Each row is a point. Each copy is the shape, with its points in the same order, turned, moved and blurred by noise. Say if it was mirrored as well.

Shape (7 x 2):
0: -23 -49
1:  25  56
2: -20  11
3:  18  33
4: -33  22
5:  74  53
6: -40  66
Copy 1:
0: -15 -46
1:  65  39
2:   7  -2
3:  46  21
4:  -4  26
5:  97  25
6: -16  56
Copy 1 is: only turned
Copy 2, 7 rows:
0:  46  44
1: -38 -22
2: -12  30
3: -31 -12
4: -26  36
5: -33 -74
6: -69  39
Copy 2 is: mirrored
Copy 3 (7 x 2):
0: -15 -50
1:   6  56
2: -22   3
3:  18  32
4: -40  11
5:  66  67
6: -57  50
Copy 3 is: only turned

Shape:
0:  40  14 -60
1: -13 -73  52
2:  -6 -36  -6
3: -37 -29  -2
4: -33 -66 -38
5:  -9 -10 -46
6:  37  70 -50
7:  -3 -22 -57
Copy 1, 8 rows:
0: -19  17 -50
1:  68 -78  21
2:  16 -42  -3
3:   2 -56  23
4:  -9 -84 -15
5: -24 -27 -16
6: -34  63 -24
7: -26 -36 -31
Copy 1 is: only turned
Copy 2, 8 rows:
0:  -2  43 -61
1:  -5 -80  24
2: -22 -21  -9
3: -36 -17  16
4: -76 -29 -13
5: -32  20 -21
6:  29  85 -42
7: -44  19 -36
Copy 2 is: only turned
Copy 3, 8 rows:
0:   5 -15 -76
1:  13 -57  68
2:  -4 -47   4
3: -35 -52  14
4: -22 -95  -7
5: -26 -45 -40
6: -20  36 -85
7: -17 -58 -49
Copy 3 is: only turned
Copy 4, 8 rows:
0:  73   3 -41
1: -50 -60  30
2:  -9 -31  -8
3: -36 -13 -27
4: -29 -43 -60
5:  15  -5 -48
6:  93  47 -20
7:  21 -16 -63
Copy 4 is: only turned

Shape, 12 rows:
0:  15  47   1 -18 -21 -22
1: -23 -25  34  34 -29 -45
2:   1 -24 -14 -34  43 -11
3: -47  22  34  26  73 -17
4:  38 -43  54  67  15 -16
5:  60  62  11  27 -47 -31
6: -64  24 -14   4  26 -76
7:  12   8 -99   6   8  49
8: -15  65 -16  33  76 -36
9: -79  25  74  12  27 -42
10: -15 -18 -47   9 -36  12
11:  44 -35  33  27  45  17
Copy 1:
0: -21  44 -20 -24 -48   6
1:  -7  27  22  66 -48 -25
2: -16 -22 -17 -17   0 -18
3: -77  30  16  15  22 -61
4:  36  33  68  18 -12 -59
5:   4 101 -11 -24 -67 -17
6: -70  10 -55  45 -26 -48
7:  33  40 -84 -13  57  15
8: -63  55 -44 -10  22 -79
9: -99  21  48  50 -24 -35
10:  25  19 -40  31   3  29
11:  33   6  42 -23  23 -46
Copy 1 is: only turned
Copy 2 (12 x 6):
0:  -39   -1    0   16  -48  -23
1:  -40  -13  -32   48   39  -48
2:  -25  -31   28  -41   23   11
3:  -73  -23   73   47   35   -2
4:   14   35   -1   55   78  -15
5:    4   25    6   41  -63  -66
6:  -94  -61   24   13   17  -59
7:   32 -100   26  -29  -27   -3
8:  -50  -34  111   33  -10  -42
9: -116  -14   25   74   36   -7
10:   -2  -80  -25   -2   -6  -18
11:   17   20   34    7   49   12
Copy 2 is: mirrored

Shape (12 x 8):
0:  68 -20  53  26  -6 -71  44 -63
1:  26  74   7  10  -4  38 -46 -56
2: -30  74 -60 -44  24 -46 -46  31
3:  52 -34 -16  38  46 -10 -11 -68
4:  -7  32  18 -16 -21  24 -57   8
5:  19  49  23  36  34  45  25  28
6:  27 -47 -11 -11  34  -6 -23  30
7: -42  69  55 -15 -21   1  50   1
8: -19  69 -20 -31  -9 -77  52  41
9: -28 -39  36 -17  75 -57  -3  27
10:   2  33  11 -85   7 -43  35 -81
11:  -7 -41 -12 -13 -33 -50  14 -72
Copy 1, 12 rows:
0:  103   28   55   -8  -19   34   21  -11
1:   61   -9  -56   72    1  -63  -12  -26
2:  -38   -3  -10   -6   64 -118  -18  -22
3:   70   12  -11   27   49   50  -24  -10
4:   15  -32  -66    0  -15  -65   -9   -7
5:  -14   15  -51   58   -7   -7   63    0
6:   -3    0  -40  -44   42   20    4  -13
7:  -20  -15   24   40  -70  -63   40  -14
8:  -39   39   57  -14   -1  -91   22  -22
9:  -17  -55   33  -39   45   11   41   13
10:   41  -25   63   14  -10  -41  -16  -98
11:   46   -5   45  -16  -15    5  -74  -21
Copy 1 is: mirrored
Copy 2:
0:   20   15  -48   68   25   48   29 -110
1:  -70   40   -6  -63   13   25  -17  -49
2:  -48   10  -97  -43  -27  -43   28   44
3:   -9   -3  -52   23   63   73  -35  -36
4:  -17  -13    1  -62   -9  -18    3  -18
5:  -12   62   17   11   28  -35  -36  -10
6:   38  -34  -45   -1   47  -12  -17    6
7:   10   74   11    0  -71  -22   23  -28
8:   -3   54  -72   27  -37  -52   73   10
9:   59  -26  -82   38  -30  -18  -43   -4
10:   32   72  -92  -39  -33   52   40  -55
11:   24  -15  -51    9  -10   87   52  -31
Copy 2 is: mirrored
